Each row is a point. Each copy is the shape, with its points in the same order, turned, moved and blurred by noise. Is it also mirrored, or only turned?

Shape (8 x 3)
[[-0.80 -1.29 -0.02]
 [-2.10  3.05 -1.53]
 [-0.11  0.62  0.63]
 [ 3.90 -1.63  1.14]
 [ 3.28 -2.65  0.46]
 [ 1.92  1.14 -0.45]
 [-1.96  2.44 -3.28]
 [-0.07  3.63 -1.00]]
Copy 1 (8 x 3)
[[ 0.63 -0.72 -0.71]
 [ 0.64  2.36 -4.02]
 [ 1.43  1.19 -0.55]
 [ 4.40 -0.49  2.51]
 [ 4.06 -1.59  1.99]
 [ 3.75  1.33 -0.86]
 [ 1.37  1.24 -5.32]
 [ 2.59  3.35 -3.25]]
Copy 1 is: only turned
Copy 2 (8 x 3)
[[-0.71 -0.63 -0.57]
 [-0.98  2.70  2.47]
 [ 0.32 -0.23  1.10]
 [ 3.31 -1.84 -1.96]
 [ 2.77 -1.83 -3.22]
 [ 2.19  0.99  0.26]
 [-1.25  4.24  0.84]
 [ 0.84  2.98  2.27]]
Copy 2 is: only turned
Copy 3 (8 x 3)
[[-0.25  2.66  0.98]
 [-0.46 -0.05 -2.75]
 [-0.15  0.71  0.98]
 [ 2.91  1.26  4.24]
 [ 2.86  2.58  3.99]
 [ 2.02  0.00  0.93]
 [ 0.61  1.20 -3.78]
 [ 0.61 -1.39 -1.74]]
Copy 3 is: mirrored
Copy 4 (8 x 3)
[[ 0.52 -2.31  1.36]
 [-2.28  1.33  1.70]
 [ 0.03 -1.28  0.08]
 [ 4.62 -2.00 -0.91]
 [ 4.69 -2.40  0.64]
 [ 1.82  0.56  0.03]
 [-2.03  1.33  3.95]
 [-0.86  2.07  0.34]]
Copy 4 is: mirrored

Shape (7 x 4)
[[ 0.85 -1.94  2.94 -0.10]
 [ 3.58  3.45 -1.75  2.50]
 [ 1.71 -0.34 -2.25  0.43]
 [-0.92 -3.91  0.35 -2.45]
 [ 3.73  2.26 -0.11  0.57]
 [-0.84  3.02 -0.28 -2.57]
 [-0.26 -0.05 -0.14  3.65]]
Copy 1 (7 x 4)
[[ 1.34  1.44  4.04 -0.43]
 [-2.29  2.90 -2.30 -3.52]
 [ 1.55  1.28 -1.34 -1.25]
 [ 4.40  0.50  2.10  2.18]
 [-0.97  3.98 -0.49 -2.32]
 [-1.27  2.83 -0.83  3.08]
 [-0.93 -1.34  0.64 -2.21]]
Copy 1 is: mirrored
Copy 2 (7 x 4)
[[-1.33 -1.07  1.25  2.46]
 [ 5.01  3.08 -0.35  1.36]
 [ 1.14  0.88 -2.38  1.53]
 [-3.01 -2.43 -2.22  0.71]
 [ 3.80  0.42  1.03  1.50]
 [ 1.03  0.10  0.20 -3.73]
 [-0.52  3.72 -0.06  2.30]]
Copy 2 is: only turned
Copy 3 (7 x 4)
[[ 2.13 -0.88  2.72  0.28]
 [-2.71  2.90 -1.67  3.06]
 [ 0.57  0.01 -2.43  1.31]
 [ 4.12 -2.87 -0.21 -1.79]
 [-0.80  3.12 -0.32  1.60]
 [-1.62  0.80 -0.87 -3.35]
 [-1.58 -2.35  0.15  2.73]]
Copy 3 is: only turned

Shape (9 x 6)
[[-0.59  1.14 -0.69 -0.10  0.00  3.73]
 [-4.70  0.42  0.85 -1.11 -5.88 -0.14]
 [-0.08 -1.01  1.36  3.09  2.24 -0.59]
 [ 0.73  3.25  0.79  0.15 -0.96  0.22]
 [ 1.60  0.76 -2.14  0.71  0.95 -2.17]
 [ 1.36 -0.76  2.05 -0.92  3.28  0.02]
 [ 0.94 -1.48  1.08  1.26  3.60 -0.43]
 [ 0.97 -1.71 -1.73  0.67 -0.40 -2.88]
 [-5.95  3.22 -0.24 -1.95 -2.64 -0.72]]
Copy 1 (9 x 6)
[[ 0.26  1.77 -0.05  2.38 -0.97  2.10]
 [ 2.29 -1.67 -1.38 -1.40  3.91  5.61]
 [-1.44  1.76  4.06 -1.36  0.64 -0.80]
 [ 0.79  3.39 -0.24  0.20  2.04  0.58]
 [ 0.54  0.32  0.55 -0.46  0.61 -3.70]
 [-3.67  2.85  1.11 -2.42 -1.77 -0.28]
 [-1.93  1.89  3.18 -1.33 -1.71 -0.95]
 [ 1.77 -1.10  0.76 -1.96 -0.21 -2.30]
 [-0.53 -1.58 -1.24  1.44  5.28  3.64]]
Copy 1 is: mirrored
Copy 2 (9 x 6)
[[ 2.63  3.08 -0.99  0.39 -1.87  1.78]
 [-0.94  4.16 -3.34 -0.44 -2.45 -5.47]
 [-0.57 -0.21 -2.37  2.39  1.73  2.61]
 [ 0.47  3.99  0.58  0.58  1.30 -0.24]
 [ 0.68 -0.03  0.65 -1.68  3.22  0.58]
 [-2.30  0.68  0.46  0.50  0.24  4.05]
 [-1.20 -0.83 -1.40  1.05  1.39  3.81]
 [-0.47 -1.55 -0.16 -1.43  1.78 -0.45]
 [-0.84  6.12 -4.44 -2.83 -0.06 -2.97]]
Copy 2 is: only turned
